Each row is a point. The points of each table are mixes of a few directions, plus a little noise. How many directions does each table use, and how many do they share? Where both have some left over, give the other angles between the two spaces (their principal angles), to ten degrees, smallest first.

First (4 x 3):
[[ 0.05  0.03  0.05]
 [ 0.13 -0.88 -0.03]
 [ 0.05  0.55  0.11]
 [-0.19  0.29 -0.12]]
Second, 5 rows:
[[-0.26 -0.07 -0.01]
 [ 0.39  0.11  0.01]
 [ 0.84  0.25  0.02]
 [-0.61 -0.18 -0.02]
 [-0.38 -0.11 -0.01]]
Directions: first 2, second 1, shared 0; angles 40

First:
[[-0.42  0.22  0.21  0.26  0.11 -0.05 -0.42  0.07]
 [ 0.78  0.37  0.20 -0.07  0.10  0.01 -0.41  0.13]
 [-0.25 -0.18 -0.04  0.05  0.04 -0.03  0.40 -0.14]
 [-0.28  0.25  0.31  0.13  0.70 -0.22  0.15  0.22]
 [ 0.12 -0.58 -0.43 -0.11 -0.74  0.21  0.53 -0.50]
 [-0.23  0.11 -0.10 -0.24  0.17 -0.05 -0.43  0.53]
 [ 0.04 -0.42 -0.24 -0.16 -0.05  0.00  0.84 -0.24]
 [ 0.24  0.22  0.10  0.14 -0.33  0.12 -0.65 -0.06]]
Second (9 x 8):
[[ 0.72  0.27  0.19  0.43 -0.35 -0.22 -0.20 -0.35]
 [-0.34  0.16  0.10  0.11 -0.07  0.14 -0.44  0.04]
 [-0.14 -0.13  0.04 -0.63  0.47  0.64  0.04  0.21]
 [ 0.00 -0.07  0.17  0.43 -0.32 -0.05 -0.29 -0.39]
 [-0.47  0.23  0.17 -0.24  0.64  0.24  0.18  0.27]
 [ 0.00  0.02 -0.46  0.09 -0.62 -0.47 -0.28  0.30]
 [-0.33 -0.19 -0.20 -0.44  0.35  0.11  0.36  0.34]
 [ 0.13 -0.01  0.42  0.45  0.24 -0.09  0.37 -0.53]
 [ 0.43 -0.28 -0.43 -0.20 -0.35 -0.30  0.25  0.13]]
Directions: first 4, second 5, shared 3; angles 30

First (9 x 11):
[[-0.29  0.10  0.14  0.32  0.47  0.15  0.87  0.28  0.13 -0.36 -0.08]
 [ 0.96 -0.60  0.25 -0.06 -0.06 -0.19 -0.25 -0.84 -0.44  0.21  0.04]
 [-0.07  0.16  0.11 -0.21 -0.39 -0.02 -0.35  0.12  0.05  0.20 -0.07]
 [-0.59  0.30 -0.38  0.19  0.59  0.13  0.49  0.29 -0.05 -0.28  0.22]
 [-0.18  0.07  0.10  0.23  0.45  0.11  0.68  0.10 -0.07 -0.23  0.03]
 [ 0.44 -0.36  0.04 -0.02 -0.27 -0.10 -0.33 -0.20  0.17  0.05 -0.15]
 [-0.34  0.34 -0.01 -0.19 -0.23  0.02 -0.24  0.23 -0.02  0.16  0.04]
 [ 0.61 -0.56 -0.17  0.07 -0.01 -0.13 -0.28 -0.43  0.07 -0.05 -0.04]
 [-0.55  0.54 -0.07 -0.35 -0.56  0.02 -0.58  0.46  0.14  0.29 -0.01]]
Second (8 x 11):
[[ 0.15  0.19 -0.05  0.05  0.54 -0.08 -0.15 -0.39 -0.45  0.14 -0.22]
 [-0.21 -0.10 -0.43 -0.02  0.14 -0.19 -0.02  0.34 -0.10 -0.27  0.32]
 [-0.16 -0.04  0.14 -0.03 -0.36  0.30  0.48  0.41  0.53 -0.34  0.29]
 [ 0.86 -0.68  0.24  0.10  0.06 -0.17  0.25  0.01  0.38 -0.72 -0.23]
 [-0.41  0.65 -0.22 -0.02  0.56 -0.05 -0.42 -0.47 -0.81  0.69 -0.13]
 [ 0.38 -0.44  0.01  0.03 -0.24 -0.28 -0.34 -0.05  0.05  0.08 -0.20]
 [-0.40  0.28  0.30 -0.11 -0.66  0.38  0.09  0.09  0.35  0.46  0.04]
 [-0.18  0.11  0.00 -0.01 -0.06  0.11  0.17  0.10  0.06 -0.03  0.13]]
Directions: first 4, second 4, shared 1; angles 30, 40, 50

First:
[[ 0.39 -0.02 -0.14  0.08 -0.21 -0.27  0.39 -0.20 -0.21 -0.57 -0.41 -0.05
  -0.43 -1.00]
 [ 0.24 -0.44  0.86  0.51 -0.13  0.17 -0.09 -0.52 -0.29 -0.13 -0.10  0.39
  -0.20 -0.59]
 [-0.17  0.15 -0.68 -0.38 -0.05 -0.14 -0.48  0.78 -0.04  0.17  0.13  0.13
   0.32  0.85]
 [ 0.10 -0.05  0.16  0.00 -0.12  0.17  0.05 -0.23 -0.17  0.05  0.11 -0.14
  -0.01  0.09]
 [-0.46  0.22 -0.64 -0.45  0.21 -0.64 -0.55  0.74  0.16  0.10 -0.21 -0.23
   0.31  0.23]
 [ 0.11  0.00  0.41 -0.03 -0.09  0.56  0.15 -0.65 -0.10  0.08  0.43  0.02
   0.11  0.15]
 [-0.10  0.11  0.17 -0.01  0.21  0.08  0.21 -0.38  0.25 -0.11  0.07  0.02
   0.03 -0.41]
 [-0.19  0.15 -0.48 -0.02  0.22 -0.04  0.02  0.63  0.40  0.13  0.03  0.27
   0.05  0.50]
 [ 0.06 -0.13  0.33  0.29 -0.02  0.14  0.29 -0.18 -0.01  0.29 -0.03 -0.42
  -0.21  0.16]]
Second (10 x 14):
[[ 0.09  0.30 -0.30 -0.14  0.25 -0.71  0.21  0.60 -0.15  0.44 -0.57 -0.28
   0.93 -0.15]
 [ 0.15  0.08  0.63 -0.06  0.05  0.13  0.27 -0.71 -0.12 -0.33 -0.04  0.04
  -0.18 -0.04]
 [ 0.06 -0.02  0.41 -0.01 -0.02  0.21  0.11 -0.51 -0.04 -0.27  0.09  0.08
  -0.28  0.01]
 [ 0.13 -0.01  0.75 -0.02 -0.03  0.37  0.21 -0.93 -0.07 -0.50  0.16  0.13
  -0.49  0.00]
 [-0.05  0.05 -0.43 -0.01  0.05 -0.30 -0.08  0.57  0.02  0.32 -0.17 -0.11
   0.40 -0.02]
 [-0.29 -0.23 -1.01  0.15 -0.16 -0.02 -0.53  1.06  0.25  0.47  0.22  0.02
   0.03  0.12]
 [ 0.00 -0.11  0.27  0.04 -0.10  0.34 -0.03 -0.41  0.04 -0.27  0.24  0.13
  -0.44  0.05]
 [-0.02 -0.18  0.40  0.08 -0.16  0.52 -0.06 -0.63  0.06 -0.41  0.38  0.20
  -0.70  0.09]
 [-0.08 -0.01 -0.38  0.02  0.00 -0.14 -0.13  0.45  0.05  0.23 -0.04 -0.05
   0.20  0.01]
 [-0.01  0.12 -0.34 -0.05  0.12 -0.39  0.02  0.52 -0.04  0.32 -0.27 -0.16
   0.52 -0.06]]
Directions: first 6, second 2, shared 0; angles 30, 60

First, 10 rows:
[[-0.05  0.43 -0.21 -0.03 -0.02  0.05  0.04  0.01 -0.27  0.46  0.09  0.44
  -0.64 -0.21 -0.11 -0.07 -0.27 -0.15  0.32  0.07 -0.07  0.00 -0.02  0.21]
 [-0.02 -0.22  0.04 -0.58  0.54  0.27  0.03 -0.34  0.21 -0.48 -0.55 -0.51
   0.27 -0.45 -0.39 -0.41  0.61  0.19 -0.58  0.00  0.21 -0.23 -0.45 -0.40]
 [-0.04  0.14  0.12  0.20 -0.19  0.03 -0.11  0.26 -0.18  0.47  0.14  0.26
  -0.10  0.18  0.10  0.10 -0.06 -0.35  0.28 -0.04 -0.07  0.01  0.05  0.20]
 [-0.02  0.34 -0.19  0.23 -0.29 -0.13  0.08  0.13 -0.25  0.45  0.30  0.53
  -0.57 -0.02  0.16  0.13 -0.53 -0.10  0.45  0.08 -0.16  0.12  0.21  0.33]
 [ 0.09 -0.20  0.00  0.55 -0.42 -0.38  0.00  0.16  0.12 -0.20  0.46  0.01
   0.31  0.57  0.45  0.48 -0.46  0.21  0.22  0.01 -0.14  0.24  0.52  0.10]
 [ 0.05 -0.28  0.25  0.56 -0.36 -0.24 -0.20  0.34  0.11 -0.05  0.40 -0.12
   0.65  0.82  0.38  0.47 -0.09 -0.12  0.17 -0.09 -0.08  0.18  0.42  0.04]
 [-0.05  0.51 -0.13  0.25 -0.07  0.03 -0.17  0.24 -0.25  0.64  0.37  0.41
  -0.36  0.37 -0.18  0.14 -0.21 -0.43  0.49  0.01 -0.02  0.08  0.20  0.23]
 [-0.01 -0.51  0.24 -0.61  0.10  0.20  0.33 -0.28  0.10 -0.42 -0.78 -0.22
   0.03 -1.07  0.23 -0.50  0.43  0.31 -0.60 -0.01 -0.03 -0.24 -0.66 -0.13]
 [ 0.10 -0.26 -0.29 -0.28  0.56 -0.06  0.02 -0.51  0.48 -1.06 -0.11 -0.77
   0.54  0.14 -0.44 -0.03  0.23  0.66 -0.56  0.06  0.28  0.00  0.07 -0.58]
 [-0.06  0.05  0.13 -0.30  0.17  0.25 -0.03 -0.01 -0.08  0.19 -0.31 -0.01
  -0.09 -0.32 -0.16 -0.29  0.35 -0.20 -0.15 -0.03  0.07 -0.15 -0.35 -0.03]]
Second (9 x 24):
[[-0.05 -0.18  0.17 -0.42  0.08  0.37  0.29 -0.28 -0.27  0.32 -0.43  0.14
  -0.46 -1.02  0.22 -0.52 -0.25  0.02  0.08  0.32 -0.24  0.02 -0.29  0.39]
 [ 0.05  0.28 -0.30  0.23 -0.01 -0.18 -0.07 -0.03  0.04 -0.07  0.37  0.07
  -0.08  0.49 -0.19  0.28 -0.32  0.11  0.22  0.05  0.05  0.10  0.38 -0.05]
 [ 0.10 -0.11 -0.26  0.26 -0.09 -0.36  0.06 -0.10  0.23 -0.57  0.30 -0.15
   0.22  0.40  0.10  0.34 -0.28  0.48 -0.06 -0.02  0.04  0.13  0.35 -0.18]
 [-0.13  0.38 -0.01 -0.38  0.07  0.23  0.08  0.04 -0.28  0.47 -0.36  0.44
  -0.70 -0.67 -0.21 -0.38  0.28 -0.31 -0.03 -0.11  0.04 -0.26 -0.54  0.07]
 [ 0.06 -0.10 -0.07  0.30 -0.05 -0.23 -0.14  0.07  0.21 -0.32  0.31 -0.24
   0.44  0.63  0.00  0.32 -0.10  0.14  0.01 -0.03  0.03  0.14  0.36 -0.14]
 [-0.08 -0.40  0.60 -0.31  0.05  0.50  0.02  0.03 -0.24  0.46 -0.47 -0.10
   0.17 -0.60  0.24 -0.47  0.28 -0.38 -0.03  0.18 -0.18 -0.06 -0.38  0.31]
 [ 0.12 -0.08 -0.25  0.30 -0.18 -0.57 -0.05  0.12  0.44 -0.84  0.25 -0.16
   0.43  0.65  0.03  0.49  0.22  0.47 -0.36 -0.37  0.21 -0.06  0.16 -0.51]
 [ 0.06  0.19 -0.25  0.42 -0.03 -0.40 -0.24  0.18  0.26 -0.39  0.51 -0.13
   0.36  0.98 -0.19  0.52  0.02  0.11  0.01 -0.22  0.21  0.04  0.37 -0.36]
 [-0.14  0.02  0.41 -0.40  0.16  0.64  0.05  0.00 -0.47  0.92 -0.45  0.19
  -0.36 -0.81  0.00 -0.64  0.12 -0.60  0.22  0.24 -0.18 -0.08 -0.45  0.46]]
Directions: first 4, second 4, shared 3; angles 70

First, 10 rows:
[[ 0.06  0.01 -0.05 -0.24 -0.08  0.09  0.42  0.05  0.03 -0.37  0.30 -0.17
  -0.33 -0.11 -0.12  0.06  0.11  0.22  0.15  0.06  0.15 -0.01 -0.35 -0.01
  -0.44 -0.36  0.36 -0.58 -0.11 -0.05  0.06 -0.02]
 [ 0.01  0.00 -0.01 -0.05 -0.02  0.02  0.08  0.01  0.01 -0.07  0.05 -0.03
  -0.06 -0.02 -0.02  0.01  0.02  0.05  0.03  0.01  0.03 -0.01 -0.07 -0.01
  -0.10 -0.07  0.08 -0.13 -0.02 -0.02  0.01 -0.01]
 [ 0.08  0.00 -0.09 -0.34 -0.12  0.13  0.59  0.06  0.04 -0.51  0.42 -0.22
  -0.47 -0.15 -0.16  0.08  0.15  0.30  0.21  0.08  0.22 -0.02 -0.49 -0.02
  -0.61 -0.49  0.50 -0.80 -0.16 -0.07  0.10 -0.02]
 [-0.07 -0.01  0.09  0.35  0.12 -0.13 -0.60 -0.06 -0.05  0.52 -0.42  0.22
   0.47  0.15  0.16 -0.07 -0.16 -0.31 -0.21 -0.08 -0.21  0.02  0.51  0.02
   0.62  0.50 -0.51  0.82  0.16  0.08 -0.10  0.02]
 [-0.05 -0.01  0.06  0.23  0.08 -0.09 -0.40 -0.04 -0.03  0.35 -0.28  0.15
   0.31  0.10  0.11 -0.05 -0.10 -0.20 -0.15 -0.05 -0.14  0.01  0.33  0.01
   0.41  0.34 -0.34  0.55  0.11  0.06 -0.06  0.01]
 [-0.02 -0.01  0.03  0.09  0.02 -0.03 -0.14 -0.02 -0.01  0.12 -0.10  0.06
   0.11  0.04  0.04 -0.02 -0.04 -0.07 -0.05 -0.02 -0.05  0.00  0.12  0.01
   0.15  0.12 -0.13  0.20  0.04  0.01 -0.02  0.01]
 [-0.04  0.00  0.04  0.18  0.07 -0.07 -0.30 -0.03 -0.03  0.26 -0.22  0.12
   0.25  0.08  0.08 -0.03 -0.08 -0.16 -0.11 -0.04 -0.11  0.01  0.26  0.00
   0.32  0.26 -0.26  0.42  0.09  0.04 -0.06  0.01]
 [-0.06  0.00  0.04  0.20  0.07 -0.07 -0.34 -0.05 -0.03  0.29 -0.24  0.13
   0.27  0.09  0.09 -0.04 -0.09 -0.17 -0.12 -0.03 -0.12  0.01  0.29  0.01
   0.35  0.28 -0.30  0.47  0.10  0.04 -0.06  0.00]
 [-0.09 -0.01  0.10  0.38  0.13 -0.15 -0.65 -0.08 -0.06  0.57 -0.45  0.25
   0.51  0.16  0.17 -0.08 -0.17 -0.34 -0.23 -0.08 -0.24  0.01  0.54  0.02
   0.67  0.55 -0.56  0.89  0.18  0.08 -0.11  0.01]
 [ 0.18  0.02 -0.20 -0.79 -0.26  0.30  1.35  0.15  0.11 -1.17  0.95 -0.51
  -1.06 -0.35 -0.36  0.17  0.36  0.69  0.48  0.19  0.49 -0.03 -1.13 -0.05
  -1.40 -1.13  1.15 -1.84 -0.37 -0.17  0.23 -0.04]]
Second (11 x 32):
[[-0.37 -0.16  0.77  0.69  0.13 -0.26 -1.28  0.19 -0.20  0.04 -0.28 -0.43
   0.08 -0.02  0.24  0.18 -0.80 -0.35 -0.07 -0.29 -0.62 -0.12  0.43  0.87
   1.84  0.83 -0.97  0.28  0.05 -0.40  0.46  1.06]
 [ 0.19  0.09 -0.41 -0.37 -0.09  0.13  0.68 -0.10  0.10 -0.03  0.15  0.23
  -0.05  0.01 -0.12 -0.09  0.41  0.18  0.04  0.14  0.31  0.07 -0.22 -0.45
  -0.96 -0.43  0.50 -0.14 -0.02  0.21 -0.24 -0.55]
 [ 0.00  0.00  0.02  0.02  0.00  0.00 -0.05  0.01 -0.01  0.00 -0.01 -0.01
  -0.01  0.00  0.01  0.00 -0.02 -0.01 -0.01 -0.01 -0.01 -0.01  0.02  0.03
   0.06  0.03 -0.03  0.01  0.01 -0.01  0.01  0.03]
 [ 0.28  0.12 -0.59 -0.54 -0.10  0.20  0.99 -0.15  0.15 -0.04  0.22  0.32
  -0.07  0.01 -0.19 -0.15  0.61  0.26  0.07  0.23  0.48  0.09 -0.34 -0.67
  -1.42 -0.65  0.74 -0.21 -0.04  0.32 -0.35 -0.82]
 [-0.02 -0.01  0.05  0.05  0.00 -0.02 -0.11  0.01 -0.01  0.00 -0.03 -0.04
   0.01  0.00  0.01  0.02 -0.06 -0.03  0.00 -0.01 -0.05 -0.01  0.03  0.05
   0.13  0.07 -0.08  0.02  0.00 -0.03  0.03  0.06]
 [ 0.17  0.07 -0.39 -0.36 -0.07  0.13  0.67 -0.09  0.10 -0.03  0.15  0.22
  -0.06  0.01 -0.12 -0.08  0.40  0.18  0.04  0.15  0.31  0.07 -0.22 -0.44
  -0.94 -0.43  0.48 -0.15 -0.02  0.21 -0.24 -0.54]
 [ 0.12  0.06 -0.26 -0.23 -0.04  0.08  0.43 -0.07  0.07 -0.03  0.09  0.13
  -0.02  0.01 -0.07 -0.06  0.27  0.12  0.02  0.09  0.21  0.04 -0.14 -0.29
  -0.62 -0.27  0.32 -0.09 -0.02  0.13 -0.15 -0.36]
 [-0.22 -0.09  0.46  0.42  0.08 -0.16 -0.79  0.11 -0.12  0.03 -0.19 -0.25
   0.05 -0.01  0.15  0.11 -0.48 -0.22 -0.04 -0.17 -0.38 -0.07  0.26  0.53
   1.13  0.50 -0.59  0.18  0.04 -0.26  0.28  0.65]
 [ 0.13  0.05 -0.25 -0.23 -0.03  0.08  0.42 -0.06  0.06 -0.01  0.09  0.14
  -0.03  0.01 -0.07 -0.05  0.26  0.11  0.03  0.09  0.21  0.04 -0.14 -0.29
  -0.61 -0.27  0.31 -0.08 -0.02  0.13 -0.15 -0.35]
 [-0.14 -0.06  0.30  0.29  0.04 -0.11 -0.53  0.07 -0.08  0.01 -0.11 -0.17
   0.04 -0.02  0.10  0.07 -0.32 -0.13 -0.04 -0.12 -0.25 -0.04  0.17  0.35
   0.75  0.33 -0.39  0.11  0.02 -0.16  0.19  0.43]
 [-0.13 -0.06  0.27  0.24  0.05 -0.09 -0.45  0.06 -0.06  0.02 -0.11 -0.15
   0.03  0.00  0.08  0.06 -0.28 -0.12 -0.03 -0.11 -0.21 -0.05  0.15  0.30
   0.64  0.30 -0.35  0.09  0.02 -0.13  0.16  0.37]]
Directions: first 1, second 1, shared 0; angles 50

First (10 x 32):
[[ 0.88  0.93  0.11  0.14 -0.36 -0.59  0.65  0.12 -0.21  0.31  0.31 -0.29
   0.13  0.40  0.64  0.08  0.32 -0.25  0.54  0.76  0.31  0.03 -0.24 -0.15
   0.37  0.66 -0.63  0.00  0.42 -0.24 -0.33  0.79]
 [ 0.69  0.73  0.08  0.09 -0.29 -0.47  0.51  0.10 -0.16  0.25  0.24 -0.22
   0.10  0.32  0.52  0.07  0.26 -0.20  0.41  0.62  0.23  0.03 -0.20 -0.11
   0.30  0.51 -0.49  0.00  0.34 -0.18 -0.26  0.61]
 [ 0.15  0.16  0.03  0.03 -0.06 -0.10  0.10  0.01 -0.04  0.06  0.04 -0.06
   0.02  0.08  0.10  0.00  0.04 -0.04  0.08  0.11  0.05  0.01 -0.05 -0.02
   0.07  0.11 -0.09  0.00  0.07 -0.04 -0.05  0.12]
 [ 0.41  0.43  0.05  0.07 -0.18 -0.30  0.33  0.06 -0.08  0.14  0.15 -0.13
   0.06  0.20  0.32  0.06  0.13 -0.12  0.24  0.35  0.15  0.02 -0.11 -0.06
   0.16  0.32 -0.30 -0.02  0.20 -0.12 -0.15  0.37]
 [-0.64 -0.68 -0.07 -0.10  0.27  0.43 -0.49 -0.08  0.15 -0.23 -0.22  0.21
  -0.10 -0.28 -0.45 -0.07 -0.24  0.18 -0.37 -0.55 -0.22 -0.03  0.18  0.11
  -0.28 -0.49  0.45  0.01 -0.30  0.18  0.24 -0.57]
 [-0.46 -0.49 -0.05 -0.05  0.20  0.33 -0.37 -0.06  0.13 -0.18 -0.16  0.15
  -0.07 -0.21 -0.36 -0.06 -0.17  0.13 -0.28 -0.40 -0.16 -0.02  0.13  0.06
  -0.20 -0.37  0.35  0.00 -0.24  0.13  0.17 -0.42]
 [ 0.80  0.84  0.10  0.12 -0.33 -0.56  0.61  0.11 -0.18  0.27  0.28 -0.26
   0.12  0.36  0.59  0.09  0.29 -0.22  0.48  0.69  0.28  0.02 -0.23 -0.10
   0.34  0.61 -0.59 -0.01  0.40 -0.21 -0.29  0.71]
 [-0.72 -0.78 -0.08 -0.10  0.30  0.49 -0.55 -0.09  0.15 -0.25 -0.25  0.22
  -0.10 -0.34 -0.53 -0.09 -0.26  0.21 -0.42 -0.63 -0.25 -0.03  0.18  0.12
  -0.31 -0.55  0.54  0.00 -0.35  0.21  0.27 -0.65]
 [-0.48 -0.51 -0.06 -0.08  0.20  0.30 -0.35 -0.06  0.12 -0.18 -0.17  0.15
  -0.07 -0.23 -0.35 -0.06 -0.16  0.14 -0.28 -0.41 -0.15 -0.03  0.12  0.09
  -0.20 -0.36  0.34  0.01 -0.23  0.14  0.18 -0.44]
 [-0.64 -0.66 -0.07 -0.09  0.25  0.42 -0.48 -0.08  0.14 -0.22 -0.22  0.20
  -0.09 -0.27 -0.46 -0.07 -0.23  0.16 -0.38 -0.54 -0.20 -0.02  0.17  0.09
  -0.28 -0.49  0.45  0.01 -0.31  0.17  0.23 -0.56]]
Second:
[[ 0.31 -0.35  0.34 -0.02 -0.18 -0.07  0.66  0.50  0.60 -0.11  0.26 -0.09
   0.39  0.24  0.11 -0.29  0.01 -0.06  0.02  0.11 -0.16  0.14  0.67  0.04
   0.22  0.12  0.23 -0.06  0.18 -0.01 -0.42  0.18]
 [-0.36  0.09 -0.14  0.05  0.10  0.15 -0.55 -0.44 -0.35  0.00 -0.07  0.18
  -0.25 -0.33 -0.14  0.12  0.01  0.22 -0.12 -0.25  0.08 -0.07 -0.45 -0.20
  -0.31 -0.22 -0.02 -0.08 -0.09  0.12  0.28 -0.28]
 [-0.04 -0.50  0.87  0.32 -0.27  0.10 -0.02  0.24 -0.24 -0.07  0.47  0.36
   0.02 -0.15  0.00 -0.05 -0.43  0.39 -0.11 -0.20  0.08 -0.57 -0.28 -0.24
  -0.20  0.09  0.15 -0.79  0.17  0.21 -0.36 -0.08]
 [-0.65 -0.52  0.38  0.22  0.00  0.39 -0.72 -0.34 -0.34 -0.15  0.22  0.48
  -0.24 -0.57 -0.33 -0.06 -0.25  0.64 -0.38 -0.67  0.02 -0.33 -0.39 -0.42
  -0.59 -0.43  0.35 -0.58 -0.03  0.38  0.12 -0.59]
 [ 0.24  0.31 -0.47 -0.21 -0.01 -0.19  0.39 -0.10  0.58  0.01  0.00 -0.30
   0.21  0.14  0.14 -0.27  0.57 -0.15  0.14  0.17 -0.09  0.63  0.61 -0.07
   0.16 -0.03  0.00  0.56  0.18 -0.08  0.01  0.12]
 [-0.53 -0.60  0.08 -0.04  0.40  0.35 -0.58  0.26 -0.57 -0.08 -0.66  0.19
  -0.28  0.03 -0.42  0.52 -0.87 -0.30 -0.23 -0.15 -0.11 -0.69 -0.50  0.67
   0.06 -0.10  0.02 -0.16 -0.65 -0.11  0.26 -0.21]
 [ 0.00  0.68 -0.47 -0.02  0.00 -0.14 -0.24 -0.57 -0.14  0.16  0.03 -0.08
  -0.16 -0.20  0.10  0.00  0.52  0.10  0.12  0.04  0.16  0.34 -0.21 -0.33
  -0.16 -0.06 -0.22  0.26  0.14  0.01  0.26 -0.01]
 [ 0.43  0.21 -0.08 -0.11  0.01 -0.25  0.50  0.41  0.07  0.10 -0.23 -0.27
   0.14  0.47  0.20  0.17 -0.09 -0.51  0.25  0.47 -0.02 -0.02  0.15  0.44
   0.48  0.38 -0.27  0.23 -0.06 -0.28 -0.14  0.46]
 [-0.06  0.54 -0.34  0.01  0.00 -0.10 -0.33 -0.49 -0.34  0.13 -0.04  0.01
  -0.19 -0.19  0.06  0.11  0.28  0.10  0.07  0.02  0.16  0.12 -0.40 -0.24
  -0.16 -0.01 -0.24  0.11  0.05  0.00  0.26 -0.02]
 [ 0.58  0.14 -0.20 -0.23 -0.08 -0.29  0.91  0.48  0.73  0.02 -0.03 -0.43
   0.41  0.54  0.26 -0.22  0.28 -0.45  0.24  0.46 -0.16  0.46  0.84  0.32
   0.52  0.27 -0.04  0.49  0.15 -0.25 -0.27  0.46]]
Directions: first 1, second 4, shared 1
